Each row is a point. The points of each table are mixes of a few directions, plus a little noise. Count the directions of each table, and those that both share. Where both have some left over, give the other angles between the two spaces (their principal angles), to ten degrees, smallest first.

First (6 x 2):
[[-0.05 -0.40]
 [ 0.01  0.07]
 [ 0.06  0.54]
 [-0.07 -0.58]
 [ 0.07  0.59]
 [-0.03 -0.23]]
Second (4 x 2):
[[-0.37  0.05]
 [-0.51  0.05]
 [ 0.44 -0.05]
 [ 0.42 -0.05]]
Directions: first 1, second 1, shared 0; angles 90

First:
[[-0.03  0.16  0.17  0.22]
 [ 0.46 -0.58 -0.43  0.11]
 [-0.21 -0.09 -0.04  0.51]
 [ 0.20  0.14  0.19  0.22]
 [-0.04  0.02 -0.13 -0.99]
 [ 0.15  0.31  0.28 -0.08]
 [-0.53  0.06 -0.04  0.02]]
Second, 7 rows:
[[ 0.03  0.25 -0.28  0.03]
 [ 0.11  0.00  0.02  0.06]
 [ 0.40  0.53 -0.51  0.26]
 [ 0.03 -0.45  0.54 -0.02]
 [ 0.00 -0.56  0.67 -0.04]
 [-0.59  0.01 -0.18 -0.32]
 [ 0.01  0.23 -0.27  0.02]]
Directions: first 3, second 2, shared 1; angles 90

First:
[[-0.04  0.05  0.01 -0.01 -0.05  0.01  0.01  0.01]
 [-0.34  0.37  0.10 -0.09 -0.23  0.07  0.08  0.10]
 [-0.28  0.49  0.05  0.13 -0.11  0.29 -0.02 -0.21]
 [-0.27  0.25  0.09 -0.13 -0.17  0.01  0.08  0.15]
 [ 0.74 -0.41 -0.28  0.61  0.56  0.30 -0.34 -0.83]
 [-0.15  0.15  0.05 -0.05 -0.09  0.02  0.03  0.07]
 [-0.28  0.30  0.09 -0.07 -0.18  0.05  0.06  0.08]
 [ 0.65 -1.27 -0.10 -0.45  0.22 -0.80  0.09  0.72]
 [ 0.00  0.05 -0.01  0.07  0.02  0.07 -0.02 -0.09]]
Second:
[[-0.29  0.16  0.11 -0.24 -0.22 -0.11  0.13  0.32]
 [ 0.34 -0.18 -0.13  0.30  0.27  0.14 -0.16 -0.39]
 [ 0.55 -0.30 -0.20  0.46  0.42  0.23 -0.26 -0.63]
 [-0.55  0.30  0.21 -0.46 -0.42 -0.23  0.26  0.62]
 [ 0.51 -0.27 -0.19  0.42  0.39  0.21 -0.23 -0.57]
 [-0.39  0.22  0.15 -0.33 -0.30 -0.16  0.18  0.44]
 [ 0.44 -0.23 -0.16  0.36  0.33  0.18 -0.20 -0.49]
 [-0.17  0.10  0.06 -0.14 -0.14 -0.07  0.08  0.19]
 [-0.44  0.24  0.16 -0.37 -0.34 -0.18  0.20  0.49]]
Directions: first 2, second 1, shared 1

First:
[[ 0.05 -0.03  0.00  0.00  0.03  0.01  0.06  0.00  0.08 -0.06  0.03  0.04]
 [-0.28  0.18  0.01  0.01 -0.15 -0.06 -0.31 -0.03 -0.44  0.30 -0.11 -0.20]
 [ 0.29 -0.18 -0.01 -0.02  0.15  0.06  0.31  0.02  0.44 -0.30  0.11  0.21]
 [ 0.89 -0.58 -0.01 -0.05  0.48  0.20  0.96  0.07  1.37 -0.92  0.34  0.63]
 [-0.02  0.01  0.00  0.00 -0.01 -0.01 -0.02  0.00 -0.03  0.02  0.00 -0.01]
 [ 0.20 -0.13  0.00 -0.01  0.11  0.04  0.22  0.02  0.31 -0.21  0.08  0.14]
 [-0.62  0.41  0.01  0.04 -0.33 -0.14 -0.66 -0.05 -0.96  0.65 -0.24 -0.44]
 [ 0.19 -0.13  0.00 -0.01  0.10  0.04  0.20  0.02  0.30 -0.21  0.07  0.14]
 [-0.24  0.16  0.00  0.02 -0.13 -0.06 -0.26 -0.02 -0.38  0.25 -0.10 -0.17]
 [-0.46  0.30  0.01  0.02 -0.25 -0.10 -0.50 -0.04 -0.72  0.47 -0.19 -0.33]]
Second, 8 rows:
[[-0.61  0.22 -0.11  0.36 -0.40  0.11  0.06 -0.26 -0.39 -0.19  0.50 -0.06]
 [ 0.12  0.20  0.00 -0.11  0.05  0.18  0.09  0.05  0.26 -0.12 -0.16 -0.12]
 [ 0.13 -0.91  0.03  0.16  0.15 -0.60 -0.09 -0.03 -0.33  0.26  0.34  0.57]
 [ 0.54 -0.05  0.16 -0.48  0.37 -0.16 -0.37  0.33  0.13  0.51 -0.80 -0.16]
 [ 0.11  0.18 -0.06  0.06  0.00  0.37  0.50 -0.06  0.60 -0.60  0.22  0.04]
 [ 0.08  0.70 -0.01 -0.22 -0.02  0.52  0.15  0.08  0.48 -0.28 -0.36 -0.43]
 [-0.55  0.12 -0.06  0.26 -0.32 -0.08 -0.20 -0.18 -0.60  0.14  0.27 -0.09]
 [ 0.18 -0.47  0.05 -0.03  0.16 -0.35 -0.14  0.06 -0.15  0.26 -0.02  0.25]]
Directions: first 1, second 3, shared 1

First, 8 rows:
[[ 0.23  0.11 -0.06  0.16 -0.21 -0.17  0.00  0.42 -0.28  0.19  0.12  0.06
   0.00  0.02 -0.07  0.12  0.08 -0.37]
 [-0.54 -0.38 -0.87 -0.30  0.81  0.16 -0.45 -0.29 -0.31 -1.06 -0.13 -0.12
  -0.14  0.03  0.59  0.01  0.16 -0.08]
 [-0.48 -0.31 -0.19 -0.48  0.37  0.45 -0.16 -0.53 -0.06 -0.41 -0.37 -0.38
  -0.10  0.26  0.60 -0.17  0.10  0.16]
 [ 0.50  0.36  0.40  0.37 -0.62 -0.15  0.36  0.33  0.29  0.55  0.31  0.35
   0.22  0.02 -0.33  0.16 -0.03 -0.28]
 [-0.07 -0.07 -0.03 -0.22 -0.12  0.29  0.01  0.00 -0.21  0.05 -0.17 -0.23
  -0.01  0.33  0.44  0.00  0.14 -0.29]
 [-0.17 -0.12  0.24  0.02  0.36 -0.35 -0.15 -0.22  0.10  0.07 -0.11 -0.12
  -0.21 -0.54 -0.68 -0.25 -0.30  0.91]
 [ 0.24  0.24  0.22  0.22 -0.26  0.07  0.32 -0.12  0.64  0.04  0.29  0.43
   0.29  0.02 -0.10  0.12 -0.05 -0.03]
 [ 0.31  0.17  0.31  0.22 -0.34 -0.30  0.09  0.42 -0.18  0.57  0.08  0.00
  -0.06 -0.14 -0.44  0.02 -0.07 -0.04]]
Second, 9 rows:
[[ 0.04  0.19 -0.12  0.14 -0.23 -0.19 -0.20  0.33 -0.32  0.22  0.33  0.25
   0.12  0.11  0.40 -0.04  0.15 -0.39]
 [ 0.33 -0.04  0.09  0.08  0.02  0.16  0.49 -0.04  0.32 -0.14 -0.24 -0.22
  -0.14 -0.07 -0.56  0.27 -0.04  0.09]
 [ 0.24  0.06 -0.39  0.35  0.44 -0.16  0.33 -0.12  0.42 -0.71  0.18  0.13
  -0.13 -0.40 -0.45  0.24  0.05  0.42]
 [ 0.10  0.14  0.07  0.05 -0.23 -0.20 -0.22  0.24 -0.44  0.52  0.32  0.13
  -0.05  0.05  0.34 -0.11  0.15 -0.45]
 [-0.20 -0.27 -0.01 -0.26  0.39 -0.22 -0.56 -0.17 -0.43  0.23  0.12  0.06
  -0.28 -0.23 -0.02 -0.21 -0.15 -0.28]
 [-0.30 -0.32 -0.28 -0.13  0.40  0.32  0.07 -0.22  0.52 -0.96 -0.52 -0.07
   0.19 -0.02 -0.48  0.25 -0.30  0.36]
 [-0.25  0.19  0.67 -0.25 -0.57  0.17 -0.04 -0.18 -0.17  0.94 -0.08 -0.27
   0.10  0.36  0.73 -0.53  0.13  0.34]
 [ 0.01  0.02 -0.23  0.19  0.19  0.20  0.44 -0.14  0.64 -0.80 -0.22 -0.03
   0.17 -0.07 -0.34  0.24 -0.03  0.59]
 [ 0.01  0.03  0.20 -0.13 -0.40 -0.05 -0.31  0.31 -0.54  0.69  0.11  0.05
   0.03  0.26  0.38 -0.13  0.04 -0.68]]
Directions: first 4, second 5, shared 2; angles 50, 50
